Each row is a point. A path goes straight from each point to the next, and from the last back to the first. The post is the endless flat space through its rows: a point in 2 columns, a line in 3, a plane in 4, and so on, so that a path can go around it. Count how often the path circles the post. Going back the other way cancels.

Post:
[[-0.17  0.13]]
Path:
[[-0.05 -0.06]
 [-0.06 -0.27]
 [-0.14 -0.11]
 [ 0.68  0.05]
 [ 0.59  0.26]
 [ 0.05 -0.10]
 [ 0.43  0.26]
 [ 0.01  0.89]
 [-0.46  0.16]
 [-0.40 -0.07]
 [ 0.14 -0.20]
 [ 0.17  0.09]
 [-0.10  0.98]
 [-0.67  0.64]
 [-0.89 -0.45]
 [-0.44  0.15]
 [-0.59  0.70]
 [-0.61 -0.04]
 [-0.42 -0.66]
 [ 0.49 -0.33]
 [ 0.21  0.51]
 [-0.28  0.75]
 [-0.62  0.00]
 [-0.38 -0.35]]
Times around: 3

Post:
[[-0.01  0.41 -0.43 -0.72 -0.95  0.63]
 [-0.48 -0.17  0.28  0.40  0.51 -0.42]
 [ 0.04 -0.39  0.39 -0.29  0.06  0.05]
 [ 0.13  0.11 -0.05 -0.37 -0.55 -0.14]
 [ 0.26  0.62  0.26 -0.01  0.28 -0.28]]
Path:
[[ 0.02  0.11 -0.11 -0.04 -0.18  0.04]
 [-0.31 -0.22  0.10 -0.25 -0.71  0.93]
 [ 0.41 -0.02 -0.33 -0.43 -1.10  0.12]
 [ 0.45  0.14 -0.08 -0.42  0.09 -0.42]
 [-0.18  0.44 -0.61 -1.04 -1.28 -0.52]
 [ 0.22  0.44 -0.24 -0.68  0.10 -0.39]
 [-0.19  0.51 -0.15  0.46  0.32  0.14]
 [-0.06 -0.17 -0.16 -0.12 -0.92 -0.18]
 [ 0.53 -0.25  0.16  0.16  0.27 -0.42]
 [-0.04 -0.14  0.35 -0.37  1.04  0.43]]
Times around: 0

Post:
[[ 0.14 -0.34 -0.15 -0.46  0.24 -0.74  1.43  0.25  0.68 -0.33 -0.44]
 [-0.18 -0.57 -0.04  0.57  0.07  0.37 -0.75 -0.19  0.08  0.08  0.20]
 [-0.28 -0.01  0.70  0.30  0.38  0.30 -0.36 -0.05  0.21 -0.28  0.33]
 [ 0.35 -0.13  0.76  0.14 -0.08  0.38 -0.23 -0.17 -0.01  0.57 -0.03]
 [ 0.28 -0.35  0.20 -0.02  0.29  0.61 -0.57 -0.35 -0.56  0.31  0.27]
 [ 0.30  0.28 -0.18 -0.43 -0.36 -0.05  0.87  0.13  0.26 -0.38 -0.72]
 [-0.75  0.55  0.11  0.08 -0.01  0.21 -0.04 -0.47  0.47  0.06  0.35]
 [ 0.45  0.11  0.14 -0.46 -0.53 -0.68  0.83  0.01  0.00 -0.50  0.02]
 [-0.09 -0.69  0.31  0.38  0.17  0.12 -0.30 -0.09 -0.85  0.10 -0.24]
 [ 0.40  0.00 -0.55  0.70  0.71 -0.86  0.55 -0.05 -0.23 -0.40 -0.17]]
Path, 29 rows:
[[-0.05 -0.41 -0.63  0.19  0.06  0.44 -0.14 -0.03 -0.79  0.10 -0.53]
 [ 0.47 -0.31 -0.63  0.42  0.24 -0.03  0.56  0.27 -0.31  0.27 -0.10]
 [-0.25  0.33 -0.48 -0.01  0.56 -0.34  0.61  0.37 -0.77  0.00 -0.97]
 [ 0.79 -0.28  0.56 -0.60  0.31 -0.86  0.86 -0.12  0.44  0.33  0.46]
 [ 0.06 -1.20  0.04 -0.06 -0.71 -0.30  0.57  0.03  0.45  0.47 -0.91]
 [ 0.39 -0.27  0.55 -0.57  0.00  0.51  0.29 -0.21  0.26  0.15 -0.02]
 [-0.18 -0.15 -0.38  0.39  0.73 -0.16  0.81 -0.25  0.40  0.18  0.11]
 [-0.12  0.72 -0.38 -0.33 -0.30  0.66 -0.03  0.03  0.15 -0.12  0.44]
 [-0.63  0.54  0.00  0.53  0.01 -0.27 -0.28 -0.62 -0.93  0.57 -0.09]
 [ 0.38 -0.51  0.54 -0.96 -0.62 -0.57  1.16  0.12  0.53  0.16 -0.46]
 [ 0.13  0.23  0.09  0.20  0.40  0.57  0.38 -0.33  0.58 -0.54 -0.66]
 [ 0.02  0.49 -0.58  0.15 -0.31 -0.30  0.75 -0.26 -0.32 -0.57 -0.46]
 [ 0.65 -0.26 -0.15 -0.45 -0.03  0.58  0.18 -0.20 -0.13  0.66  0.27]
 [ 0.54  0.00 -0.15 -0.17  0.32 -0.36  0.09  0.31 -0.38  0.09  0.03]
 [ 0.06  0.32  0.28  0.05 -0.18 -0.17 -0.53 -0.12 -0.08 -0.79  0.34]
 [-0.42  0.18  0.49  0.26  0.39  0.69 -0.19  0.14  0.79 -0.51 -0.77]
 [-0.96 -0.16 -0.78  0.14  0.40  0.23 -0.02 -0.27  0.94  0.05 -0.35]
 [ 0.26  0.26  0.42 -0.23  0.40 -0.68 -0.05  0.21 -0.32 -0.22  0.40]
 [ 0.74 -0.40  0.12 -0.54 -0.31 -0.13  0.79  0.32 -0.32  0.06 -0.19]
 [ 0.06  0.07  0.27  0.22 -0.27 -0.16  0.56 -0.13  0.32  0.21  0.35]
 [ 0.07  0.38 -0.08 -0.75 -0.72  0.05  0.96 -0.46  0.15 -0.83 -0.16]
 [ 0.14  0.02 -0.03  0.32  0.00 -0.04 -0.20 -0.17 -0.53 -0.72 -0.40]
 [ 0.30  0.16  0.24  0.35  0.32  0.21 -0.79 -0.19 -0.23 -0.24  0.18]
 [ 0.51 -1.00 -0.43  0.19  0.70  0.30 -0.13  0.65 -0.17 -0.12 -0.48]
 [ 0.56  0.16  0.23 -0.12  0.03 -0.02  0.74  0.71  0.88 -0.40  0.34]
 [ 0.66  0.47  0.14  0.02  0.54 -0.05  0.56 -0.52 -0.76  0.04  0.33]
 [-0.68  0.05  0.77 -0.03 -0.10  0.20  0.24 -0.15 -0.06 -0.58 -0.28]
 [-0.33 -0.08 -0.57  0.33 -0.27  0.11 -0.85 -0.16  0.51 -0.42 -0.55]
 [-0.02  0.32  0.02 -0.13  0.35  0.09 -0.09  0.10  1.34 -0.06  0.31]]
Times around: 0

Post, 17 rows:
[[-0.18  0.61  0.05  0.55 -0.28 -0.25 -0.13  0.41 -0.28 -0.09  0.14  0.13
  -0.06  0.16 -0.18 -0.12 -0.16 -0.71]
 [-0.57 -0.52  1.17  0.07 -0.26  0.15  0.45 -0.08 -0.40 -0.22  0.00 -0.25
  -0.09 -0.04 -0.54 -0.28 -0.21 -0.10]
 [ 0.50 -0.37 -0.68 -0.14 -0.81 -0.32 -0.68  0.13 -0.40 -0.21 -0.34  0.35
   0.65  0.07 -0.34 -0.15  0.40 -0.08]
 [ 0.54 -0.44 -0.58 -0.08 -0.41 -0.02  0.05 -0.03  0.28 -0.78  0.10  0.42
   0.65 -0.36  0.11 -0.57  0.41  0.26]
 [-0.13  1.04  0.71 -0.18 -0.27 -0.05 -0.22 -0.12  0.19  0.40  0.01  0.19
  -0.47  0.60  0.69 -0.13 -0.12 -0.08]
 [ 0.26  0.04  0.53  0.33  0.06  0.33 -0.15 -0.40  0.26  0.77 -0.49 -1.02
  -0.36 -0.18  0.00 -0.19  0.62  0.06]
 [ 0.42 -0.36  0.45  0.63 -0.09  0.18  0.10 -0.78 -0.10  0.24 -0.32 -0.30
  -0.14 -0.18 -0.25  0.14 -0.07 -0.16]
 [-0.02 -0.30 -0.70 -0.10  0.01 -0.32  0.64 -0.34 -0.36 -0.08 -0.13 -0.47
  -0.46  0.25 -0.39  0.02  0.16  0.01]
 [ 0.12  0.47 -0.15  0.20  0.58  0.34 -0.09 -0.06  0.21  0.22 -0.48 -0.73
  -0.21  0.43  0.54 -0.11 -0.21  0.07]
 [ 0.76 -0.78 -0.05  0.21 -0.56 -0.53 -0.21 -0.11 -0.38  0.29 -0.82 -0.25
   0.17 -0.48  0.25 -0.32 -0.01  0.16]
 [-0.07  0.40 -0.17 -0.25 -0.11  0.53 -0.13 -0.16  0.11  0.16 -0.76  0.04
   0.14 -0.10 -0.46 -0.83  0.11 -0.31]
 [ 0.47  0.40 -0.25 -0.46  0.15  0.45 -0.48  0.51 -0.84  0.03 -0.19 -0.44
   0.77 -0.46  0.53 -0.35 -0.36 -0.71]
 [-0.29  0.78  0.07 -0.32  0.71 -0.07 -0.19  0.42  0.02  0.37  0.11 -0.02
  -0.56  0.44  0.64 -0.46  0.47 -0.48]
 [ 0.25  0.07 -0.15  0.31  0.08 -0.07  0.05  0.10  0.10  0.48  0.45  0.06
  -0.42  0.30  0.47 -0.04 -0.01  0.85]
 [-0.32 -0.55 -0.76  0.12  0.06 -0.31  0.27 -0.39  0.00  0.34 -0.81  0.10
  -0.01 -0.27  0.30  0.14  0.33  0.18]
 [-0.04 -0.18  0.11  0.05 -0.12 -0.38  0.01  0.11  0.64  0.22 -0.23  0.49
  -0.12 -0.40  0.23  0.26 -0.10  0.20]
 [-0.28  0.04 -0.26 -0.06 -0.60  0.38 -0.71  0.34 -0.57 -0.36 -0.36  0.42
   0.13 -0.68  0.40  0.06 -0.55 -0.25]]
Path:
[[-0.10  0.48 -0.06  0.53  0.64  0.40 -0.73  0.63 -0.36  0.08 -0.62 -0.76
  -0.41  0.25  0.58 -0.48 -0.20 -1.04]
 [-0.29  0.47  0.46  0.14 -0.16  0.54 -0.12  0.36  0.45  0.05 -0.57 -0.23
   0.03  0.00  0.23 -0.06  0.44  0.04]
 [ 0.11  0.49  1.28  0.22 -0.48  0.40 -0.14 -0.06  0.04  0.16  0.30  0.27
  -0.31 -0.02  0.10 -0.30 -0.35  0.36]
 [-0.07  0.21 -0.54  0.55  0.17  0.35  0.03 -0.21  0.56 -0.01 -0.65 -0.34
   0.11 -0.40  0.95 -0.19 -0.22  0.91]
 [ 0.30  0.52  0.11  0.22  0.44  0.12 -0.16  0.38  0.02 -0.04  0.82  0.05
   0.77 -0.42  0.56 -1.45  0.34 -0.74]
 [ 0.27 -0.20 -0.03 -0.04 -0.58 -0.14 -0.17 -0.31  0.16  0.30 -0.38  0.06
   0.28  0.05  0.41 -0.34 -0.49  0.08]
 [ 0.09 -0.84 -0.18  0.30 -0.02 -0.39  0.01  0.48 -0.30 -0.45  0.03 -0.10
  -0.38 -0.35 -0.41  0.24  0.46 -0.98]
 [ 0.78  0.52 -0.98 -0.55  0.45 -0.37  0.43  0.51  0.30  0.30  0.31 -0.36
  -0.20 -0.36  0.62  0.70 -0.03 -0.10]
 [ 0.92  0.28  0.43  0.22  0.39 -0.08  0.35 -0.46  0.39 -0.12 -0.65  0.21
   1.17  0.69  0.05  0.01 -0.65  0.10]
 [ 0.52  0.00 -0.13 -0.03 -0.98  0.35  0.40 -0.58 -0.21  0.63 -0.27 -0.48
  -0.78 -0.21 -0.13  0.09 -0.28  0.91]
 [ 0.12 -0.47  0.01  0.71  0.21 -0.50 -0.16  0.49  0.22 -0.10 -0.53  0.03
  -0.22  0.59  0.02 -0.30  0.16 -0.65]
 [-0.12  0.13 -0.49 -0.32 -0.58  0.22 -0.15 -0.79  1.04 -0.61 -0.27  0.26
   0.11 -0.33  0.62 -0.31  0.62 -0.24]
 [ 0.06 -0.35  0.40 -0.30  0.05 -0.13  0.25 -0.29 -0.13  0.25 -0.47 -0.62
  -0.27 -0.36 -1.18 -0.65  0.52 -0.56]
 [ 0.50  0.95  1.00 -0.14 -0.12  1.31 -0.52 -0.08 -0.20 -0.26  0.43 -0.10
   0.25 -0.21  0.68 -0.64 -0.63  0.44]
 [-0.09  0.58  0.47 -0.03 -0.13 -0.04  0.07 -0.69 -0.44 -0.03 -0.41  0.07
  -0.38  0.53  0.57  0.34  0.04 -0.79]
 [ 0.14 -0.62  0.53  0.32 -0.31 -0.11 -0.31  0.22 -0.61 -0.17 -0.20  0.33
  -0.10  0.31  0.72 -0.05 -0.22  0.23]
 [-0.13 -0.29 -0.09 -1.00 -0.64 -0.66  0.38  0.21  0.09 -0.80  0.08  0.04
  -0.07  0.59  0.59 -0.29  0.00  0.34]
 [-0.55 -0.71  0.08  0.54 -0.39 -0.50  0.12 -0.24  0.01  0.48 -0.46  0.21
  -0.22 -0.32  0.00 -0.64 -0.15  0.60]
 [ 0.11  0.49  0.03 -0.22  0.25 -0.05 -0.43  0.11 -0.15 -0.66 -0.22 -0.27
   0.30 -0.32  0.43 -1.02  0.72 -0.68]
 [ 0.25  0.50 -0.30 -0.44  0.52 -0.58 -0.22 -0.35 -0.17  0.39 -0.16  1.02
  -0.31  0.57  0.57 -0.08  0.57 -0.53]
 [ 0.90  0.69  0.16 -0.06  0.43  0.35  0.97  0.13  0.99 -0.66  0.34 -0.20
  -0.34 -0.04 -0.05 -0.04 -0.49 -0.34]
 [ 0.64 -0.07 -0.62  0.32  0.31  0.34  0.05 -0.33  0.08 -0.11 -0.67  0.02
   0.35  0.42  1.27 -0.90 -0.08  0.31]
 [ 0.30 -0.41 -0.61 -0.69 -0.23 -0.23  0.16 -0.09 -0.03  0.75  0.59 -0.70
  -0.47 -0.85 -0.10  0.38  0.71 -0.33]
 [-0.21  0.09  0.31  0.20 -0.03  0.45  0.08 -0.41 -0.12 -0.34 -0.18 -0.41
   0.28 -0.19 -0.06 -0.56 -0.75 -0.19]
 [-0.19  0.71  0.10 -0.66 -0.07  0.26 -0.62  0.57 -0.22 -0.59  0.67 -0.26
  -0.54 -0.19 -0.09 -0.24  0.77 -0.78]
 [ 0.60 -0.76 -0.74 -0.16  0.16 -0.69  0.63  0.33  0.24 -0.25  0.05 -0.59
   0.41 -0.93  0.43  0.26  0.83  0.29]
 [ 0.82  0.56 -0.26  0.22  0.03  0.29  0.42 -0.36 -0.63 -0.20 -0.55 -0.25
  -0.54  0.92  0.29 -0.40 -0.80  0.36]
 [-0.27  0.09  0.38 -0.40  0.39 -0.09  0.10 -0.06  0.27  0.67 -0.71  0.10
  -0.26  0.02  0.15 -0.38 -0.29  0.88]
 [ 0.20 -0.99 -0.27  0.50 -0.81 -1.05 -0.36  0.22  0.01 -0.58 -0.52  0.17
   0.01 -0.78  0.33 -0.22  0.05  0.18]
 [-0.11  0.42  0.35  0.52 -0.70  0.30 -1.23  0.66 -0.29  0.58  0.01  0.08
  -0.29 -0.34 -0.43 -0.33 -0.31 -0.72]]
Times around: 1
